Rows are points. To make a cloud, some directions were put in groups of two or more. Within a group, all points are equally far from the middle, so they leave a hole (a ring in 2 directions, a hollow ball in 3). The other directions are filled evenly. Then the cloud was stretched, turned, moved and blurred a little. How many holes are there, and how many directions does each take, smallest first?

Cloud (19 x 3)
0.03 -0.20 0.47
0.71 -0.27 -0.26
0.60 -0.16 -0.10
0.06 0.26 0.64
0.59 -0.07 -0.13
0.49 0.04 0.01
0.04 -0.12 0.51
0.47 0.16 -0.08
0.58 -0.54 -0.10
-0.34 -0.43 -0.31
-0.49 -0.26 -0.07
0.68 -0.09 -0.39
0.20 -0.18 0.37
0.19 -0.04 0.43
-0.04 0.40 -0.39
-0.48 0.29 -0.24
0.58 0.03 -0.53
-0.03 -0.66 -0.01
-0.12 -0.75 -0.40
Holes: 1 (2)

Cloud (31 x 4)
-0.30 0.08 -0.67 -0.08
-0.31 0.36 0.49 -0.08
-0.29 0.44 0.36 -0.02
-0.46 0.25 -0.41 0.07
0.68 -0.43 0.13 -0.22
0.16 0.56 0.08 0.31
0.13 0.18 0.16 -0.34
0.16 -0.70 -0.40 -0.10
0.19 0.19 0.10 0.80
0.31 -0.82 0.01 -0.04
-0.16 -0.31 0.12 -0.76
-0.26 -0.06 -0.60 0.40
0.04 0.05 0.36 -0.44
0.63 -0.22 -0.20 0.13
0.44 -0.09 0.21 0.23
0.21 0.16 0.10 0.76
0.42 -0.34 -0.55 0.31
-0.56 -0.23 0.23 0.34
0.02 -0.50 0.77 0.42
0.12 0.02 0.82 -0.14
-0.16 -0.42 -0.49 -0.42
0.14 0.05 0.12 -0.51
-0.20 -0.01 -0.85 -0.14
-0.57 0.43 -0.26 0.19
0.30 -0.35 0.32 0.34
-0.38 -0.59 0.46 0.16
0.16 0.46 0.29 0.38
-0.66 0.12 -0.04 0.40
0.06 0.56 -0.20 -0.01
-0.06 0.20 -0.48 -0.41
-0.19 0.11 -0.07 -0.42
Holes: 1 (2)

Cloud (46 x 6)
-0.56 0.36 -0.48 -0.20 -0.23 -0.45
-0.04 -0.32 0.17 -0.35 0.63 -0.67
0.32 -0.07 -0.64 -0.03 -0.14 -0.48
0.05 0.79 -0.29 -0.19 0.26 -0.01
-0.47 -0.31 0.10 0.40 -0.24 0.01
-0.39 -0.45 0.24 0.33 -0.22 0.24
-0.28 -0.35 0.72 0.31 -0.09 0.20
-0.39 0.34 0.42 0.35 -0.07 -0.18
-0.09 0.46 0.01 0.11 -0.46 0.02
-0.26 -0.53 -0.01 -0.67 0.23 -0.22
-0.33 0.12 -0.67 0.07 -0.11 0.05
0.22 0.28 -0.28 0.26 0.16 -0.65
-0.21 -0.14 0.70 -0.28 0.02 0.03
0.25 0.31 0.51 0.25 0.23 -0.24
-0.13 0.14 0.83 0.46 -0.05 0.00
-0.12 -0.93 0.13 0.01 -0.33 0.05
-0.54 0.40 -0.60 0.09 0.01 0.23
-0.06 -0.46 0.30 -0.90 -0.01 -0.28
-0.25 -0.28 0.11 0.65 -0.35 -0.33
0.25 0.14 0.77 0.19 -0.20 -0.02
-0.06 0.02 0.06 -0.45 -0.90 -0.28
-0.13 0.17 0.48 -0.59 0.31 0.41
-0.68 -0.26 -0.64 -0.10 0.06 -0.44
0.80 -0.17 0.18 0.41 -0.10 0.44
-0.21 0.25 -0.52 0.09 -0.08 0.48
-0.37 0.00 -0.57 0.21 -0.19 -0.40
-0.23 0.15 0.69 0.33 0.16 -0.20
0.03 -0.34 0.22 0.35 -0.66 -0.49
-0.33 -0.78 0.22 0.03 -0.34 -0.48
-0.47 -0.13 0.04 0.47 -0.27 0.03
0.12 -0.86 0.47 0.36 -0.02 0.22
-0.17 -0.16 -0.47 0.37 0.45 0.16
-0.33 -0.14 0.19 0.37 0.67 0.28
0.20 0.08 0.29 -0.47 -0.53 -0.34
-0.33 -0.28 0.66 0.06 -0.01 0.10
0.17 -0.16 0.12 -0.64 0.34 -0.60
0.58 0.07 0.38 0.16 -0.21 -0.12
-0.43 -0.31 -0.02 0.05 -0.55 0.41
-0.38 0.23 -0.13 0.10 -0.53 0.03
0.04 -0.08 0.92 0.24 0.13 0.13
-0.62 0.21 -0.64 0.04 0.01 -0.58
-0.36 -0.07 0.42 0.26 0.15 -0.57
-0.20 -0.32 -0.28 0.57 -0.36 -0.28
-0.52 -0.09 -0.28 -0.31 -0.60 -0.40
0.05 -0.03 -0.39 0.66 0.73 0.19
-0.33 -0.08 0.01 0.19 -0.23 -0.70
Holes: 1 (3)

Cloud (73 x 8)
0.20 -0.55 0.13 0.27 -0.35 -0.39 0.15 0.03
-0.33 0.66 -0.01 0.14 -0.40 -0.40 0.49 -0.02
-0.04 -0.13 0.63 -0.29 0.17 0.45 -0.18 0.72
-0.55 -0.61 -0.37 -0.25 -0.08 -0.12 0.05 -0.04
0.21 -0.55 0.07 -0.57 0.31 -0.35 0.24 0.14
-0.37 -0.54 0.36 -0.44 -0.15 -0.16 -0.12 -0.15
-0.79 0.26 -0.25 -0.44 0.25 0.27 0.02 0.46
-0.52 0.07 0.39 -0.38 0.45 0.43 -0.29 0.04
0.43 -0.20 0.12 -0.68 0.13 1.10 0.41 0.32
-0.32 -0.06 0.24 -0.49 0.69 -0.01 0.24 -0.09
-0.16 0.21 -0.20 -0.59 -0.21 0.01 0.00 -0.23
0.35 -0.12 0.09 -0.93 -0.22 0.93 0.23 0.44
0.40 -0.37 0.48 -0.06 0.24 -0.18 0.53 0.44
-0.12 -0.38 0.11 -0.01 0.57 -0.14 -0.19 0.27
-0.65 0.53 0.07 -0.46 0.00 0.00 0.33 0.45
0.11 0.77 0.02 -0.03 -0.26 0.02 0.22 0.46
-0.65 0.40 -0.20 -0.11 0.42 0.14 -0.17 0.35
-0.60 0.12 0.33 -0.59 -0.27 0.40 -0.39 0.95
0.23 -0.23 0.48 -0.07 -0.21 0.82 0.42 -0.05
-0.24 0.00 0.19 -0.10 -0.15 -0.23 0.72 -0.39
-0.73 0.11 0.26 0.12 -0.02 -0.33 -0.49 -0.06
-0.33 0.16 -0.21 -0.43 -0.19 -0.15 -0.32 0.38
-0.67 -0.25 0.31 0.00 0.19 0.10 0.67 0.05
-0.53 0.47 -0.43 0.23 0.16 -0.53 -0.18 -0.16
-0.29 0.02 0.24 0.48 -0.02 -0.02 0.11 0.61
-0.54 0.10 -0.10 0.25 -0.37 -0.80 0.29 -0.03
0.09 -0.83 0.04 -0.12 0.37 -0.21 0.02 -0.06
-0.39 -0.39 0.28 -0.48 -0.81 0.09 -0.10 0.03
-0.16 -0.10 0.14 -1.05 -0.18 0.72 0.53 0.38
0.03 0.73 0.28 -0.53 -0.09 0.39 -0.35 -0.06
-0.43 0.08 0.35 -0.40 0.15 0.51 -0.17 -0.42
0.08 -0.19 0.51 -0.53 -0.41 0.58 0.05 -0.48
-0.17 -0.07 0.65 -0.43 0.18 -0.32 -0.16 0.63
0.33 0.34 0.03 0.30 0.42 0.23 0.62 0.16
-0.32 -0.17 0.47 0.44 -0.14 -0.82 0.11 0.03
0.62 -0.09 0.10 0.41 -0.05 0.00 0.64 -0.05
0.03 -0.24 0.34 0.30 -0.50 -0.39 -0.34 0.14
-0.26 -0.74 0.04 0.23 0.29 -0.17 0.05 -0.17
-0.27 -0.21 0.48 -0.21 0.31 0.13 0.78 0.14
0.09 0.56 0.87 -0.38 -0.14 0.38 0.29 0.17
-0.52 -0.08 0.38 0.24 -0.56 -0.03 -0.16 0.47
0.26 -0.34 0.46 0.28 0.06 -0.19 0.26 -0.39
-0.33 -0.35 0.43 -0.61 0.25 0.52 -0.10 -0.30
-0.25 0.09 -0.50 0.35 0.33 -0.64 -0.22 0.18
-0.52 0.38 0.16 0.23 0.21 0.31 0.07 0.66
-0.53 -0.20 0.29 -0.24 -0.19 -0.02 0.55 -0.28
-0.38 0.50 0.21 -0.11 0.58 0.01 -0.14 0.03
0.30 0.36 0.43 -0.18 0.40 0.15 -0.21 -0.04
-0.15 -0.67 -0.11 -0.42 -0.45 0.11 0.33 -0.21
-0.30 -0.70 0.33 -0.38 0.35 0.55 0.64 0.49
-0.69 0.15 -0.12 -0.15 -0.09 -0.12 0.64 0.38
-0.87 0.40 0.06 -0.19 -0.10 0.14 -0.39 -0.17
-0.69 -0.19 -0.14 -0.88 0.08 0.30 0.02 0.27
0.31 -0.23 0.43 -0.71 -0.52 0.68 0.30 0.62
0.42 0.22 0.07 0.45 -0.29 -0.14 -0.26 -0.25
-0.12 0.59 -0.17 -0.17 0.26 0.48 -0.04 0.32
-0.67 0.09 -0.26 -0.39 -0.27 0.22 -0.44 0.23
0.49 -0.46 -0.25 -0.41 -0.01 0.49 0.12 -0.29
-0.30 -0.41 0.37 -0.21 0.51 0.09 0.53 0.48
-0.20 0.05 0.15 -0.60 -0.21 0.14 0.10 -0.51
-0.52 -0.53 0.28 -0.08 0.23 0.40 -0.10 -0.24
-0.18 0.25 0.59 0.26 -0.07 0.10 -0.08 -0.38
-0.71 -0.23 0.02 -0.52 0.48 0.02 0.04 0.21
-0.47 -0.14 0.06 0.32 -0.33 -0.69 0.27 0.21
0.16 -0.61 0.18 -0.76 0.34 0.18 0.50 0.32
0.19 -0.90 -0.20 0.03 0.00 -0.19 0.13 -0.12
-0.43 -0.10 -0.13 -0.23 0.27 -0.86 0.12 -0.16
-0.24 0.40 -0.47 0.11 0.47 0.11 -0.05 -0.13
0.14 0.05 0.15 -0.28 -0.13 -0.16 -0.32 0.73
-0.37 -0.12 0.39 -0.31 -0.42 -0.17 0.43 -0.24
-0.44 -0.11 -0.02 0.45 -0.01 -0.23 0.31 0.60
0.08 0.14 0.32 -0.67 -0.34 -0.17 0.29 0.58
0.37 0.12 0.27 -0.43 -0.59 -0.52 -0.26 -0.19
Holes: 2 (2, 4)
